Rows are points. To make a cloud, some directions were put in groups of two or more. Within a group, all points are equally far from the middle, so they leave a hole (a ring in 2 directions, a hollow ball in 3). The other directions are filled evenly. Then the cloud was stretched, turned, moved and blurred a little. Count the holes, and give their numbers of directions, smallest first.
In the rows, 128 means zero.

Cloud:
[[ 63 121]
 [132  76]
 [167  97]
 [101  79]
 [ 80 178]
 [170 168]
 [ 69 166]
 [172 101]
 [163  92]
 [172 160]
 [159  87]
 [ 76 174]
 [149  83]
 [179 136]]
Holes: 1 (2)

Cloud, 13 rows:
[[169 133]
 [ 79  84]
 [127  59]
 [172 114]
 [164 149]
 [ 75 153]
 [125 180]
 [127 179]
 [143  65]
 [ 81 162]
 [ 76  88]
 [123 180]
 [ 95  66]]
Holes: 1 (2)

Cloud, 22 rows:
[[ 87 110 124]
 [161 176 148]
 [ 79 152 114]
 [112 189 153]
 [116  88 127]
 [ 94  83 132]
 [ 75  69 148]
 [182 148 170]
 [131 107  58]
 [129 199  68]
 [ 79 154 196]
 [180 185 177]
 [127 191 132]
 [135 155 172]
 [ 63 201  98]
 [146 123  74]
 [117  58 135]
 [113 100 189]
 [ 74 129  84]
 [125 139 197]
 [ 67 159 187]
 [129 114 136]]
Holes: 0

Cloud, 19 rows:
[[164  69 112]
 [131 190 120]
 [134  93 184]
 [ 71 118 114]
 [140 160  57]
 [183 146 153]
 [174  75 100]
 [ 72 140 119]
 [ 78  89  95]
 [185 126 135]
 [ 74  97  66]
 [ 77 119  61]
 [ 76  96  97]
 [132  60 114]
 [ 68 148 191]
 [184 146 138]
 [179 174 166]
 [ 88 103 168]
 [ 77 153 109]]
Holes: 1 (2)

Cloud (27 x 4):
[[156  43  91 125]
 [146 114  70 121]
 [180 123 155 176]
 [102 167 139 111]
 [ 76 136  48 116]
 [167  75 170 110]
 [147 101 126 177]
 [159 125  83 104]
 [147 108  96 136]
 [ 73  88 191 124]
 [156  54 123 109]
 [ 99 125  39 148]
 [ 78 135 112 104]
 [174  43 119  96]
 [ 77 149  94 112]
 [142  45 165 137]
 [114  28  74 148]
 [157  64 118  37]
 [150 109 147  87]
 [123 137 202  93]
 [131  94 185 139]
 [ 87 155 143 190]
 [132 119  81 108]
 [160  45 177 146]
 [169  72  89 105]
 [124 125 111 154]
 [ 79 170 137 216]]
Holes: 0

Cloud:
[[164  45 123 100]
 [103 170 123 122]
 [188 108  57  94]
 [161 127 153  68]
 [206 154 136 186]
 [113 103 157  96]
 [149 156  59 150]
 [121  80 100 187]
 [118 159 139  95]
 [101 160  76 173]
 [206 111 114  84]
 [144 110  50 148]
 [ 97 142  75 164]
 [180 105  74 168]
 [114 200 140 189]
 [184 191 134 186]
 [157 183 159 159]
 [199 153 100 215]
 [115 107 161 101]
 [155 102  72 188]
 [102 141 131  73]
 [175 143  76 214]
 [117  76 151  86]
 [114  69  78 127]
 [128 102 171 124]
 [ 96 129  63 101]
 [192 106 150 117]
 [133 171  75 114]
 [ 84 137  98 172]]
Holes: 1 (3)

Cloud (47 x 6):
[[ 63 101 171 129  93 120]
 [112  98 215 117 148 191]
 [172 114  79 145  97 166]
 [167 161 175 133  93 100]
 [165 119 214 150 179 180]
 [ 99 137  79 196 121 144]
 [145 153 156  86 147  82]
 [ 52 102 184 105 131 136]
 [153 181 171 175 159 185]
 [152  92 185 200 151  94]
 [143  54 141 183 155  88]
 [ 96  70 148 189 180 181]
 [141 134 113 121 183  72]
 [158  59 120 211 158 144]
 [135  75  95 175 191 175]
 [200  91 171 155  91 176]
 [191 147 152 181 196 128]
 [125  64 107  88 147 119]
 [111 103  96  90 189 117]
 [186 107 195 145  94 180]
 [103 107 128 151  76 183]
 [131 184 146 181 167 186]
 [209 118 183 152 186 164]
 [197 112 194 179 127 179]
 [205 129 151  76 142 158]
 [106  75 159 159 162 210]
 [120 157 157 143 224 132]
 [157 152  69 165 117 129]
 [172  78 163 195 110 185]
 [106 138 125 113 207 185]
 [195 147 123 183 188 127]
 [147  45 160  91 127 141]
 [ 67 105 172 162  97 101]
 [122 137 107 124 166 214]
 [145  98 189 121 100  82]
 [172 125 113  73 123 118]
 [121  70 148 113  78 154]
 [130  61 125 115 108  93]
 [219  99 126 145 183 171]
 [ 89  88 155 183  92 103]
 [ 54 167 144 115 124 112]
 [143  80 105 115 117  84]
 [157 178 119 124 119  90]
 [104 154 141 174 189 198]
 [133 122  81 147  98 182]
 [185  78 122 140  92 183]
 [ 89 145  85 170 178 102]]
Holes: 2 (3, 3)

Cloud, 51 rows:
[[198 175  77  91  75 126]
 [168 185 101 120 103 115]
 [151  83  41 141  83 197]
 [150 167  51 138 164 161]
 [187  80 197 124 142 105]
 [124 155  95 161 163  72]
 [132 188 136 196 127 117]
 [ 75 104  90  97 119 123]
 [109 161  82 154 177  96]
 [189 154 182 174 209  97]
 [104 160 158 136  89 176]
 [ 85  83 144 185 177 170]
 [122 129 187 159 106 206]
 [102 113 145 125  83  59]
 [ 79 148 127 149 119 211]
 [142  55  97  94 186 124]
 [131 184 110 198 158 132]
 [137 100 129 137 168 222]
 [150  86 200  87  80  80]
 [108  60 107  98 147 132]
 [134 154  98 155 124  56]
 [126 182 137 213 190 119]
 [ 91  97 160 155 124 112]
 [172 147 111 204 145 106]
 [169 194  88 174 105 176]
 [151 201 143 167 176 150]
 [134 144  42 103 102  57]
 [160 182 134 137 183 118]
 [142  62 129 138 209 125]
 [203 108 118 132 128  66]
 [167 110  98 124 226 103]
 [109 108 160  57 136 109]
 [ 95 182  90 139 148 156]
 [110  67 149 201 132 132]
 [187 166 168 158 138  53]
 [119 202 156 166 158 153]
 [117 137 141 103  83  51]
 [ 97 169 200 182 136 157]
 [186  94 135  88 160 147]
 [205 121 142  97 146 164]
 [112 144 212 133 138  80]
 [130  67 168 129 155 115]
 [100 149 188 166 115 175]
 [ 94 160  76 171 171 107]
 [145 192 151 102 177 113]
 [168 114  80 122 182 186]
 [164 135  35  86 135  83]
 [189 139 119 192 114  82]
 [181  96  96 198 116  92]
 [189 110  70 119 120 137]
 [ 80 129  94 163  76 110]]
Holes: 1 (2)

Cloud (46 x 6):
[[175 142 130 201 134  95]
 [132 179 184 145 141 103]
 [ 92  88 112 101 136 168]
 [ 79  50 166 205 133 140]
 [191 110 149 174 110 161]
 [115 134  86 192 125 168]
 [151 106 120 123  91  80]
 [146  98 151 148 132  75]
 [163 143 166 148 125 138]
 [111 134 147 169 109 198]
 [133 102 198 146 167  97]
 [142  98 147 185 104 152]
 [162  49 132 143 104 111]
 [150 150  82  97 120 103]
 [129 191 143  89 154 133]
 [ 74  50 134 114  62 124]
 [179  68 101  94 102 106]
 [138 101 144 146 158 116]
 [111  81  81  74 149 184]
 [189 120 178 140 183 134]
 [156  84 153 211 134 104]
 [116  91 166 159  90 121]
 [114  94 169 154  85 150]
 [182 128 190 147 174  63]
 [ 92 133 123 249  92  87]
 [182  67 192 181 108 121]
 [ 74  70 106 197 119 169]
 [119 122 215 169 106 158]
 [109  96 159 134 197 120]
 [164  77  78 116 185 152]
 [173 154 124 154 185 158]
 [ 77 186 121 146 163 171]
 [ 84 144 102 175 173  74]
 [129  73 173 124  74 132]
 [184 133 106 110 114 141]
 [136  81 202 159 117 211]
 [132 171 141 124 150  67]
 [164 138 188 115 124 133]
 [176 109 120 135 150 110]
 [120 158  78 162 177 158]
 [175 147 156  98 193 149]
 [118 158  78 127 136 146]
 [112  54 100 130 110 160]
 [168 106 119 114 183 127]
 [114  63 149 195 110 156]
 [115  95 212 159 133 164]]
Holes: 0

Cloud (88 x 8):
[[137 115 135 120 103  92 166 219]
 [ 61 102  63 148 110  60 109  86]
 [116 138 104  92 115  38 180  83]
 [105 129  90  96  88 101 211 121]
 [ 64  91  84 213 155  68 117 101]
 [162 122  42 174 148 218 131 123]
 [131 185 137 168 204 102 127  76]
 [157 120 182 144 123  84 140  67]
 [ 91 149  86 209 163  69 190 129]
 [ 97 129 186  92 139  45  94 142]
 [180  92 142 158  91 149  87 101]
 [ 62 193  94 126 159  42 150 130]
 [ 20  97  75 126 181 124 137  90]
 [113 101 117 129 104 214  88 140]
 [200 165 141 180 131  61 128 111]
 [145 125 171 139 104 131 115 208]
 [107 139  81 166 176 115 130 213]
 [152 189  77 203 130 183 153 146]
 [132 132 113 173 190 145  65 157]
 [ 76 172  77 143 129 202 126  76]
 [132 201 150 108 111 153 176 102]
 [128 153 202 152 143 138 128 171]
 [174  64 137 188 115 165 133 124]
 [ 89 166 103 209 139 157  96  68]
 [129 103  30 109 154  85 124 181]
 [128 171 170 155 194 144 142 102]
 [ 89 147  87  48  86 105 135 134]
 [133  65  45 131  86  96 122 133]
 [126 127  82 110  99 134 216 101]
 [ 56 122  74 110 109 200 130 141]
 [133  43  89 125 131 153 157 176]
 [146  38  97 156 156 179 138 122]
 [123 178 171 204 144 155 140 146]
 [109 112 128 177 101 213  94 111]
 [187 166  95 217 165  97 148 130]
 [ 80 140 161  97 117  27 156 123]
 [ 84 147  44 190 115  86 147 167]
 [142 215  99 156  94  90 120 143]
 [160 174 110 190 167 123  99 180]
 [144  94  95 169 212 118 171 155]
 [ 65 130  90 155 119 127 214  92]
 [178 191 100  89 182  91 113 106]
 [ 41 154 122 118 184 150 101  94]
 [132 160  87 149 196  49 176  88]
 [113 115 103  80 101 195 110 157]
 [ 96 159 154 156  95  66  79 118]
 [128 173 130  40 109 128 123 115]
 [ 69  74 118 199 200  88 127 126]
 [152 195  89 183 129 190 167 153]
 [142  83 120  92 117 100 132 212]
 [183 166 161 172  92 141 174 131]
 [135 130 117 132 183   9 152 113]
 [127 124 191  93 135  96  69 125]
 [191 193 158 139 156  61 111 130]
 [ 74 150  87 216 127 140 125 181]
 [167 134 184 109 141  87 112  69]
 [136 167  50  90 102 119 102 163]
 [136  98  65 174 116 222 139  89]
 [ 60  99 144 107 186 120 146 156]
 [188 109 193 144 133 115 102 112]
 [158 118 126 137  70 175  94 169]
 [ 83 105  89 157 129 163 172  44]
 [162 101 116 146 210 154 156 120]
 [137  77 153  94 149  57 144 172]
 [108 176 142 139  49 116 128 136]
 [ 59 145 187 139 141  93 165 156]
 [155 115  43 144 182 196 115 100]
 [102  80 114 181 207 102 154 164]
 [147 110  86 120 173  90  90  42]
 [151 170  91 138  81 114 106  60]
 [110 180 162 145  63 137 135 107]
 [123 118 157 144 113  26 170 123]
 [147 143 181 195 168 146 146 111]
 [ 96 115 124 162  66  96 186 157]
 [180 155  89 169  84  81 155  91]
 [132 135 156 163  68 150 114 179]
 [145 115  94 177 119 230 110 140]
 [ 86 136  91 168  89  89  76 137]
 [124 149  86 141  74  72 135 190]
 [153 119 148  68 130 117  92 185]
 [134 143  69  82 147  53 144 188]
 [ 77 100 180 164 148 101 151 179]
 [ 87 177 121 142 196 102 142 181]
 [143 160  42 146 130  52 189 129]
 [143 102 157  88 128 116  69 170]
 [131 130  93  88  66 164  89 131]
 [130 132 111 110  81 189 121  67]
 [ 58 149 173 185 177 118 114 146]]
Holes: 3 (2, 2, 4)

Cloud, 82 rows:
[[155 185 131 165 164  35 163 136]
 [ 96 111 161 106  65 139  89 134]
 [ 79 132  96 185 164 163 180 115]
 [100 150 111 160 186 108 104 187]
 [159 109  93  56 116 160 137  61]
 [124 200  89  85 154 125 208  59]
 [ 63 201 117  95 100 157 154 141]
 [181 125 108 101 102 118 217 173]
 [134 101 111  69 121 208 146  83]
 [141  85 152 176 130 182 169  97]
 [118  79 176  72 134 132 215 108]
 [133 118  53 138 132  81 156  73]
 [175 151 159 160 201 158 179 108]
 [184 154  94  96  78 125 204 160]
 [148  83 127  78 166 198 137 118]
 [105 185  65  95 139 119  91 162]
 [ 81 131  83 189 100 132 162 141]
 [ 88  98 145  87  78 123 209 132]
 [177 175 150  46 149 153 127  67]
 [ 88 188  93 113 158 199 165 125]
 [ 71  92 167 172 135 146 179  85]
 [ 88 170 134 104 136  73 152  28]
 [122 208  53 108 117 111 119 144]
 [169 115  68  66  89 116 158  83]
 [122 189 167  63 192 101 125  87]
 [119 204 121 171 129  98 124  44]
 [103 146 104 186 152  57 209  91]
 [116 210 127 166 113  96 138  41]
 [104 129 107 144 203 107  94 169]
 [164 207  82  98 105 102 203 145]
 [113 159  73 164 123  44 136 149]
 [170 193 101 152 162  47 164 108]
 [146 214 131  56 110 102 113 146]
 [124 175 140 175 200 173 140 132]
 [ 84 184 128  89 134  86 227 114]
 [150 177 143 165 163 177 129 172]
 [192 201  84  73 113 102 156 107]
 [164 186 114  70 193  77 159 128]
 [102 127 108 109 231 114 138 150]
 [163 133 127 109 121 180 210 176]
 [162 146 145  87 158 206 149 165]
 [169 195 134 169  93 101 126 170]
 [137 109  66 131  71 147 144 155]
 [112 103 173  83 101 152  72 107]
 [ 97 170  48 161 120 132 183 100]
 [166 180 134 156 159  79 153 191]
 [164 152 161  73 197 165 169 150]
 [199 105  90  73 134  94 153  95]
 [ 92 204 180 115 138 163  92 104]
 [ 69 157 134 200 151 160 151 110]
 [198 143 158 139 197 133 125 115]
 [ 59 177 137 101 120 118 207 139]
 [146 138 176  58 108 188 112 151]
 [ 99 172  75 155 158 141 225 111]
 [179 107 137  31 139 106 119 103]
 [102  90 130  62 125  88 179 163]
 [148 197 180  63 153 126  93  94]
 [191 174 135  45 156  91 138 135]
 [142 115 154 107  55  62 117 117]
 [150  98 124 158 108 183 158 170]
 [109 108 170 148  51 156 171 118]
 [ 70 112 139  83  82 166 125 143]
 [218 152 106 126 115  91 119 109]
 [114 125 148  88  41 178 165 112]
 [119 166  77 156 162 105  89  82]
 [113 105 130  51 143  70 132  69]
 [ 59 194 136 150  77 120 128 119]
 [119  76 133  64 155 145 137 178]
 [116  89 102 165 158  63 207 129]
 [122 136  40  99 115  71 144 116]
 [114 175 157  64 210 105 157 123]
 [ 93 153  99 172 142 126  69 136]
 [131 102  93 158 108 160  91 103]
 [ 99 144 109 167  95  33 137 120]
 [ 97 105  81 171 115 175 155 119]
 [134 190 113 136 148 185 161 180]
 [185 144 135 148 120 114 169 199]
 [133 181 172  86 109 134 232 136]
 [117 187 194 168 119 170 194  94]
 [203 121  89  85 106  79 175 134]
 [214 156 138 137 139  80 105 115]
 [164  72 151 140 177 158 152 158]]
Holes: 3 (2, 2, 4)

Cloud (98 x 9):
[[152 114 127 133 138 163 189 171 200]
 [178  65 157 191 175  48 132 184 143]
 [134 118 120 157  64 111  91 160 131]
 [189 168 152  69 175 148 123  76 189]
 [153 139 124 152 146 199  89 173 161]
 [155 110 185 124  63 130  76 124 137]
 [167 170 185 126 119  92 147 100 149]
 [130  83  99  65 215 125 174 118 191]
 [132 151 133 123 159 143 140 100 193]
 [116 158 202 111  98 101 152 101  80]
 [170 181 100 162 160 132 145 161 148]
 [158 155 194 221 101 115  92 124 101]
 [140 102  77 112 164 181 158 194 196]
 [185  91 122 107 151 177  72 113 100]
 [154  47 231  71 140 132 108 208 126]
 [205 125  56 146 114 202 133 129 183]
 [209 113 119 127 208 138 111 181 142]
 [194  80 181 141 209 153  82 170 124]
 [149 127 113 100 156  58 187 102 165]
 [180 154  73 137 160 180 164 170 119]
 [ 94  72 131  93 158 140 215  79 182]
 [137 178 143 105 136  75  78 130 166]
 [182 133 176 143 174 159 150 189 150]
 [147  70 123 202 174 161 149 140 153]
 [186 122 174  87 136  87 152 131 128]
 [168 153 189 199 142 151 151 174 217]
 [183 109 141  70 172 141 108 195  37]
 [116 145 163 189  66 148 115 217  99]
 [162 159 175 132 117 123 195 135 174]
 [166 118 157  58 117 130 119 123 110]
 [178  78  81  75 125 119 139 153 183]
 [127 157  55 141  79  99 100 144 111]
 [183 154 182 114 143 133  41 194 128]
 [134  76 147 169 183 130  99  97 127]
 [119 178 120 109 169 122 182 125 236]
 [215  89 141 116 212  62 103 191 148]
 [140 144  70 128  84 118 123 141 193]
 [185 104 171  72 132 109 129 232 176]
 [118  73 132 108 150 116 166 180 125]
 [121  78 104 131  68 130 110 150  99]
 [141 113 230 183 175  66  83 193 134]
 [217 154  86 140 142 108 114  92 106]
 [175 118 117  85 180 118 110  63 156]
 [175  76 172 186  74 130 110 193 150]
 [119  95 139 136 152 175 157 122 201]
 [146 160 117 148  84 138  94 123 237]
 [162 142 132 157 113 164 214 115 116]
 [137 114 100  75  83 126 124 117 116]
 [171  79 147 122 117 125 111  70 200]
 [121  77 155 117  89 157  71 207 165]
 [210 167 146 143  95 147 144  62 152]
 [150 207 203 155 178 107 142 112  98]
 [125  64 125 122 130 107 141 194 129]
 [210  73 159 116 164  98 144  84 159]
 [124 158 243 110 203  99 101 219  66]
 [ 54 170 164 128 168 123 152 192 180]
 [153 165 125 155 181 164 133  81 151]
 [112  66 145  89 132 180 108 100 173]
 [131 102 165 126  65 110 113  94 143]
 [193 113 131  87 167 220 117 187 128]
 [109 113 118 122 130 108 102 249 141]
 [134 111 111  99 104 173 163 213 116]
 [164 105 215  86 145 138 108 200 123]
 [124 166 161 157 107  55  95 163  87]
 [154 153 107  93 117 111 209  95 147]
 [129  83 121 152 203 107 105 130 114]
 [194 137 192  89 142  84  74 233 164]
 [125  53 144 145 161 113 122  65 132]
 [175 172 149 100 102  84 122 139  85]
 [133 164 210 187 100  69 143 222 140]
 [ 88  86 223 106 150 114 133 104 172]
 [103  81 179  43 135 119 165 135 154]
 [167 114 179 194 141 130 103 194 113]
 [136 133 186 131 110  66  90 235 157]
 [109 136 126 119 155 116 213  95  99]
 [173 134 166 187 172  90 122 148  94]
 [141 101 118 137  95 131 247 167 213]
 [ 85 169 130 137 159 154 113 130 136]
 [ 85 128 158 133 179 174 109 177 215]
 [201 207 216 149 150 169  94 164 118]
 [134 147 187  26 132 180 152 186 127]
 [126 200 215 120 137 178 160 141  90]
 [235  33 128 137 158  85  80 155 176]
 [127 125 140 134 129  94 198  96 183]
 [203 164 129  91 122  74 124 167  77]
 [ 91  81 160 180 108 103 150 160  65]
 [160  87 174  92 192 108 130  57 130]
 [ 63  65 168  95 115 138 130 198 127]
 [ 88 138 167  90 128 103 108 118 149]
 [190 111 163 166 114 131 130 182 212]
 [137 133 144  76 136 129 128 128 185]
 [109 121 181  88 146 131 145 109 135]
 [118 100  81 115 164 130 113 125  97]
 [ 97 168 173 108  92 186 136 112 119]
 [ 64 112 101  55 174  97 119 138 149]
 [156  84 167  85 170 149 112  97 145]
 [135 134 156 116 109 136 113 104 185]
 [ 64 165 171 140 132 148 109 166  98]]
Holes: 0

Cloud, 105 rows:
[[146 161 208 129 130 140  96  78  89]
 [111 147 155 181 151 103 165 121 201]
 [172 164 199 123 218  97 110 106 160]
 [120 123 150 107 126 120 163  79 116]
 [144 133 230 149 148  93 144  77 188]
 [ 87 106 131 140  81 132 172 154 166]
 [162 110 156 155  99 152  80 152  69]
 [156 124 205  67 183 133  92 122 159]
 [166  97 107  77  93 168 161 137 116]
 [193 144 162  85 129 131 118 167 144]
 [141  70 116 105  95 152 111  99 137]
 [ 94  89 129 165  78 176 118 105 153]
 [124 104 123 137 125 146 165 178 203]
 [156 170 140 116 111 195 133 147 131]
 [153 151 144 134 126  68 164  94 141]
 [137 148 139 110 111 196 137 178  78]
 [157 136 175 140 112 112 138  87 136]
 [110  71 156 158 101 140  55 127  89]
 [197 145 120  92 169 162 106 114 153]
 [158 148 173 160 128 149 179 117 173]
 [116 148 156 129 105 199 110 129 116]
 [172 159 186  89 135 139  41 116 127]
 [170 115 201 105 201 135 130 113 186]
 [ 95 115 111 160  94 137 161 119 122]
 [ 76  62 117 192 104  91 135  80 133]
 [103 113 118 191  80  93 142 124 148]
 [ 92 116 202 122 115 203 126 149 129]
 [ 87 118 152 102 121 191 100 145  93]
 [ 68 115 180 116 146 172 121 110 121]
 [175 131 148 114 134 116 106  86 176]
 [143 129 169 167 124 129  50 151  86]
 [190 113 108 131 135 162 135  83 123]
 [154 149 177 155 129 114 153 107 124]
 [111 153 114 143 103  88  90 133 134]
 [160  78 208 117 132 109 101 122 151]
 [179 147 161 129 114 121 126 109 171]
 [123 183 146 131 116 175 136  80 121]
 [134  94 186  82 122  86  81  97 150]
 [121  57 162 132 179 140 186 142 106]
 [119 116 212 152  98 107 156 145 117]
 [148 120 118  81 138 102  58  81  91]
 [ 91 114 116 120 120 133 134 135 176]
 [173 162 135 139  97 133 103  87 135]
 [146 139 125  88 102 172  82 112 147]
 [146  98 148 133 152  91 198 106 163]
 [128 176 168 120 135 141 132 167 101]
 [123 101  93  93 121 117  52  95  79]
 [190 128 104  86 162 129 168 123 133]
 [190 153 120 132 178 114 169  97 155]
 [124 135 179  92 169  84  89  93 187]
 [123  93 140 165  97 141  62 118 116]
 [115  72 169 147  92 170 107 159  84]
 [148 136 219 155 113 129 127 140 126]
 [113 136 134 149 119 175  97 130  92]
 [155 116 140 124 200 140  66  94  87]
 [148  97 188 103 180  96 138 119 139]
 [ 94 145 152 137 104  89 160 127 146]
 [190 133 177 124 145 140 129 114 107]
 [147  85 116 134 143 179  83 167  59]
 [150 105 139  74  77 121 150 124 131]
 [116 129 143 147 172 140 189 147 182]
 [139 124 157  94 148 112 155 107  93]
 [ 92 126 249 142 107 145 108  72 127]
 [166  86 128 127 209 161 144 123  92]
 [117  84 108  73 128  98 135 135 134]
 [ 99 143 145 155  99 121 139 135 163]
 [157  94 173  82 147 157  71 107 107]
 [ 95 143 149 166  80  88 120 124 167]
 [178  97 153 140 148 157 147  87 116]
 [128 121 119 116 142 149  78 146 105]
 [129 176 159  98 177 128 131 113 116]
 [109 116 191 114 100 210 123 131 142]
 [141 106 136 129 138  89  95  84 212]
 [149 121 104 146 171 112 132 109  89]
 [174  97 109  94 116 143 138 119 140]
 [160  91 183 145 135 135  64  56 129]
 [103 119 117 138 114  98 102 132 118]
 [133 128 154 176 164 136  95 144 153]
 [145 139 133 113 110 145 194 139  93]
 [107 104 182 136 151 131 107 162 151]
 [139 155 204  95 173 113  37 145 153]
 [147  54 191 146 147  95  99  67 100]
 [ 94 129 224 104 159  98 150 134 142]
 [170 106 114 121 108 108 140 111 198]
 [198 151 168  73 182 192 105 118 117]
 [124 144 211 122 181 116  83  62 105]
 [156 146 127 146 152 117 202  97 169]
 [ 89 124 197 198 117 144 114  51 143]
 [ 92 112 216 127 161  98 129 156 149]
 [187  70 163 108 176 125 183 153 142]
 [144 135 237 121 120 138 127 118 136]
 [102  96 172  95 160 116 107 123  88]
 [169 107 162 132 126 101  88 132 177]
 [179 159 175 179 124 138 124 128 172]
 [142 165 166 113 112 169 127 170  84]
 [ 63  85 155 109 108 148 111 130  96]
 [141  64 150 115 152 101  97 105 117]
 [176 122 174 108 209 134 183 135 166]
 [167  58 134 125 161 143 101 112 113]
 [123  90 115  81 143 166  87 140  86]
 [103 167 131 162 114 126 116  89 128]
 [117 163 185 129 155 137 129 171 149]
 [156 163 118 114 175  93  92  86 196]
 [ 94 102 165 125 137 113 140 133  93]
 [137 131 163 162 184 103 112  98 115]]
Holes: 1 (3)
